Each row of a before or after table is a point. One or more steps were done to the points. Then noise was added and the rows were shuffled. The steps act on how far a point lies along the listed directions, d1 being the first. What was done? A step turns or swaps two directions, mirrors them in a line or flattens them onto one, adds a multiple of one to another, or multiplies one. Angles are multiples of 10 degrees, from the lower direction toward the higher: turns from -170 to 170, lines from 10 to 170 but not 90. Use the fewest steps. Two steps may share a direction if one is a turn and the other turns, adds or multiplies; they go together, in the order done. Otherwise the lowest direction goes first.
(in the rows, 100 means zero)

Directions:
(1): [152 67]
(2): [133 152]
Before (13 x 2):
[71 131]
[67 122]
[99 136]
[71 107]
[139 159]
[154 21]
[52 105]
[78 70]
[139 108]
[115 45]
[91 138]
[142 79]
[131 55]
After, 13 rows:
[110 196]
[104 57]
[125 150]
[111 62]
[83 65]
[104 156]
[82 143]
[118 76]
[65 120]
[76 73]
[33 79]
[134 65]
[136 109]
Steps: turn d1 and d2 by 140 degrees

Directions:
(1): [121 104 173]
(2): [159 55 86]
(3): [143 161 84]
Before, 11 rows:
[119 132 125]
[99 133 86]
[154 106 121]
[104 130 110]
[133 73 85]
[93 43 36]
[131 111 124]
[142 117 105]
[119 118 60]
[107 140 87]
[17 142 132]
After:
[100 139 78]
[111 34 45]
[83 137 96]
[137 108 71]
[99 142 113]
[77 147 77]
[135 127 104]
[112 127 116]
[118 87 195]
[89 98 56]
[132 115 104]
Steps: mirror d1 and d2 in the line at 140 degrees

Directions:
(1): [56 116 129 31]
(2): [110 96 183 127]
(3): [30 59 96 133]
(4): [128 24 104 66]
Before, 8 rows:
[168 158 118 87]
[82 58 117 106]
[89 69 99 84]
[169 115 113 50]
[87 60 114 111]
[100 106 105 87]
[75 76 63 76]
[139 90 63 116]
After, 8 rows:
[94 93 98 112]
[142 110 38 74]
[147 104 113 189]
[71 85 5 45]
[96 78 156 75]
[141 53 84 161]
[103 84 153 76]
[89 72 92 76]
Steps: swap d1 and d3; multiply d2 by 2.5

Directions:
(1): [32 132 111 38 129 68]
(2): [120 60 181 82 146 125]
(3): [134 137 125 41 35 127]
(4): [126 32 78 55 83 41]
(5): [140 113 43 60 158 138]
Before (12 x 6):
[113 95 90 142 63 106]
[117 88 81 79 127 110]
[162 139 5 66 162 143]
[89 83 92 131 101 71]
[104 98 103 140 71 101]
[113 80 133 123 114 114]
[82 87 119 121 110 101]
[105 91 50 117 132 83]
[115 71 87 114 87 85]
[88 97 55 114 124 109]
[83 98 85 114 95 92]
[95 116 92 105 73 80]
After, 12 rows:
[102 104 110 94 89 84]
[79 96 113 125 100 101]
[113 70 92 120 97 88]
[90 101 71 111 133 119]
[86 95 98 110 107 100]
[121 86 107 134 78 114]
[166 135 12 62 164 146]
[104 95 109 130 92 107]
[109 94 117 132 81 109]
[89 87 106 134 113 81]
[112 96 71 86 123 106]
[104 94 65 121 147 102]
Steps: flatten d2 and d5 onto the line at 100 degrees; turn d3 and d4 by 20 degrees

Directions:
(1): [47 155 116 17 96 98 149 105]
(2): [145 107 103 115 93 155 159 181]
(3): [133 164 121 99 47 56 43 142]
Before, 14 rows:
[73 115 116 61 91 80 96 72]
[94 74 92 108 118 101 90 63]
[113 77 98 115 110 111 120 99]
[112 99 95 92 110 117 114 117]
[94 68 84 125 126 120 101 88]
[139 123 111 114 75 138 151 195]
[88 85 111 102 119 116 108 82]
[115 97 92 121 101 88 75 95]
[124 95 104 127 86 116 99 119]
[117 123 113 95 72 115 101 154]
[83 94 98 105 107 151 149 105]
[101 114 90 93 97 119 117 116]
[101 94 77 104 110 75 84 84]
[125 91 108 109 115 117 124 101]
After, 14 rows:
[96 106 81 88 107 80 100 95]
[105 121 107 89 88 85 81 98]
[116 87 101 122 95 125 115 114]
[126 108 108 111 86 94 100 119]
[136 109 115 111 98 102 103 113]
[107 104 87 108 96 112 100 107]
[105 120 123 100 90 93 80 105]
[100 97 92 102 112 105 108 98]
[120 100 96 101 103 107 96 117]
[100 64 94 114 111 138 120 112]
[112 126 103 109 86 95 77 128]
[118 129 110 123 66 108 82 125]
[73 101 112 70 98 82 92 61]
[136 63 92 151 105 145 138 149]
Steps: flatten d1 and d2 onto the line at 120 degrees; multiply d3 by -1

Directions:
(1): [176 88 56 108 101 67 125 162 141]
(2): [45 138 32 96 93 108 72 95 171]
(3): [136 73 73 149 117 81 99 5 115]
(4): [164 127 94 79 71 144 18 92 86]
Before (10 x 9):
[71 102 78 112 90 101 95 85 130]
[95 102 98 129 106 86 96 70 102]
[128 102 87 86 96 84 116 138 105]
[70 102 99 91 96 115 63 51 111]
[96 93 86 106 105 73 119 113 139]
[79 95 101 101 122 95 107 67 100]
[63 95 96 113 104 87 107 70 110]
[150 96 78 99 105 86 104 111 115]
[146 107 80 99 93 84 102 135 110]
[96 83 70 113 103 66 134 105 130]
After, 10 rows:
[138 90 79 103 111 76 122 113 118]
[133 101 81 104 99 74 121 138 114]
[104 92 91 93 106 70 144 139 109]
[36 64 81 128 126 36 194 102 134]
[92 102 99 129 106 87 98 69 101]
[72 94 103 102 124 94 111 64 99]
[47 92 101 116 109 82 118 66 108]
[50 78 95 118 123 49 166 111 143]
[112 116 92 80 79 138 17 51 107]
[65 100 80 113 93 99 100 85 130]
Steps: turn d1 and d4 by -20 degrees; multiply d4 by 2.5
